Rows are points. A path goes straight from each point to the next, and from the last back to the first. The post is the endless flat space through its rows: a point in 2 columns, a line in 3, a plane in 4, and so on, so that a path can go around it. How many times does the path go around the post? Going back the other way cancels.
In the rows, zero is written as 128.

Post (1 x 2):
[[140 132]]
Path, 32 rows:
[[173 166]
 [146 193]
 [180 159]
 [177 113]
 [129 107]
 [100 133]
 [117 182]
 [151 178]
 [204 143]
 [162 166]
 [130 161]
 [101 131]
 [116  88]
 [154 120]
 [188 147]
 [187 159]
 [167 114]
 [138 113]
 [104  90]
 [162  98]
 [205 135]
 [153 153]
 [118 163]
 [104 122]
 [126  96]
 [164 109]
 [176 146]
 [132 179]
 [ 78 149]
 [123 121]
 [153  71]
 [205 118]]
Times around: 2

Post (8 x 9):
[[178  91 102  77 118  92 184 110 124]
 [141 129 164 171 143 136 162  77 140]
 [110 117 103 171 143  74 119 144 162]
 [130 115 164 105 121 113 103 138 125]
 [132 121 131 119 120 153 103  91 131]
 [130 132 113 157 117 185 119 143 120]
 [157 167  97  95 140 200 152 106  90]
 [ 86 139 138 140 115 167 145  80 149]]
Path:
[[144 133  75  54 115 111 127 136 140]
 [ 79 112 131 124  69 154 124 112 151]
 [ 83 190 122 210 165 107 115 149 106]
 [123 113 139 188 160 136 110  65 154]
 [ 67 120  98 196 108 193 101  99 177]
 [178  70 117 164 103  93 177 131 166]
 [210 113  92 129 105 164 205  64 108]
 [177 106  82 130 147  89  57  64 123]
 [108 110 107 181 132 124 131 106 124]
 [105 132  83 150 109 120 118  90 146]
 [140 210  87 139 180 110 125  59 144]
 [ 71 199 116 151 143 205 124  69 158]
 [ 58 196  86 181 116 145  40 107 162]
 [ 95  75 238 174  87  87  99 155 134]
 [171  81  91 170 164 134 187  75 133]
 [130  85 109 116 105 137 136 128 156]
 [124 149 113 156 121 155 136 122 155]
 [130 201 150 149 163  99 116  58 127]
 [117 102  96 143  91 105 119 132 113]
 [ 87 120 129 153 126 141 107 171 129]
 [ 86 160 114  69 177 123 156  78 150]
 [135 116 143 185 107 163 131 121 173]
 [154  64 165 151 101 183 195  72 155]
 [148  55 116 103 113  96 205 158 122]
 [127 157  62 169 156 119 146 115 115]
 [130 118 102 159 108  98 140 131 136]
 [156 130 181 174 114 154  85 136 135]
 [170 143  62  85 155 161 161 121 132]]
Times around: 2
